Each row is a point. Before rounding, the points of a table are all equally far from one centre. They may lie mostly on one side of it. Where is the centre, to within rounding?

Points, 6 rows:
-0.34 0.13
-0.02 0.44
0.34 0.40
-0.21 0.33
-0.20 0.35
-0.13 0.40
Centre: 0.11 0.00

Points, 13 rows:
-0.36 0.02 -0.47 -0.34 0.25 -0.02
-0.46 0.08 -0.31 -0.27 0.00 -0.22
-0.56 -0.12 -0.33 -0.25 0.26 0.10
-0.23 0.20 -0.53 -0.23 0.05 0.43
-0.47 -0.29 -0.38 -0.27 0.10 0.01
-0.53 0.06 -0.07 -0.34 -0.17 0.31
-0.39 0.00 -0.21 -0.50 -0.02 -0.07
-0.28 -0.06 -0.42 -0.19 0.46 -0.07
-0.53 0.12 -0.45 -0.03 -0.09 0.00
-0.47 0.30 -0.22 -0.12 -0.23 -0.04
-0.51 0.08 -0.30 -0.40 0.10 0.07
-0.51 -0.27 -0.30 -0.30 0.07 0.00
-0.34 -0.06 -0.36 -0.43 0.23 -0.10
Centre: -0.09 -0.01 -0.10 -0.02 0.06 0.14

Points (16 x 11):
0.67 -0.46 0.31 0.15 0.28 0.17 0.19 -0.07 0.19 -0.42 -0.07
0.29 -0.41 -0.08 0.30 0.16 0.65 0.17 -0.19 -0.07 -0.19 0.08
0.53 -0.09 0.25 0.22 0.14 0.49 -0.09 -0.08 -0.03 -0.22 -0.18
0.48 -0.31 0.27 0.15 -0.21 0.36 0.27 -0.36 -0.03 -0.05 -0.03
0.34 -0.62 -0.07 0.04 -0.13 0.42 0.04 -0.25 0.44 0.07 0.00
0.05 0.16 0.21 0.11 -0.16 0.61 0.14 -0.30 0.24 -0.37 0.16
0.21 -0.23 -0.12 0.47 0.20 0.41 0.23 -0.32 0.12 -0.21 0.01
0.38 -0.28 0.23 0.29 0.16 0.33 0.25 0.02 0.05 -0.70 -0.11
0.52 -0.49 0.10 0.09 0.25 0.51 0.18 -0.29 -0.07 -0.25 -0.05
0.40 -0.40 0.06 0.24 0.00 0.52 0.18 -0.41 0.10 -0.33 0.09
0.25 -0.31 0.27 0.32 -0.03 0.47 -0.03 -0.52 0.14 -0.37 0.17
0.34 -0.45 0.01 0.19 0.04 0.48 0.31 -0.43 0.12 -0.14 -0.10
0.45 -0.65 0.22 0.03 0.41 0.41 0.28 -0.26 0.12 -0.43 0.19
0.07 -0.23 0.12 0.08 -0.07 0.26 0.08 -0.59 -0.24 -0.03 -0.26
0.44 -0.34 0.09 0.32 0.03 0.24 -0.04 -0.45 0.02 -0.24 -0.14
0.20 -0.21 -0.01 0.23 0.17 0.39 0.10 -0.53 0.13 -0.21 -0.28
Centre: -0.06 -0.30 0.22 -0.10 0.12 0.10 0.05 0.03 0.11 -0.16 0.12
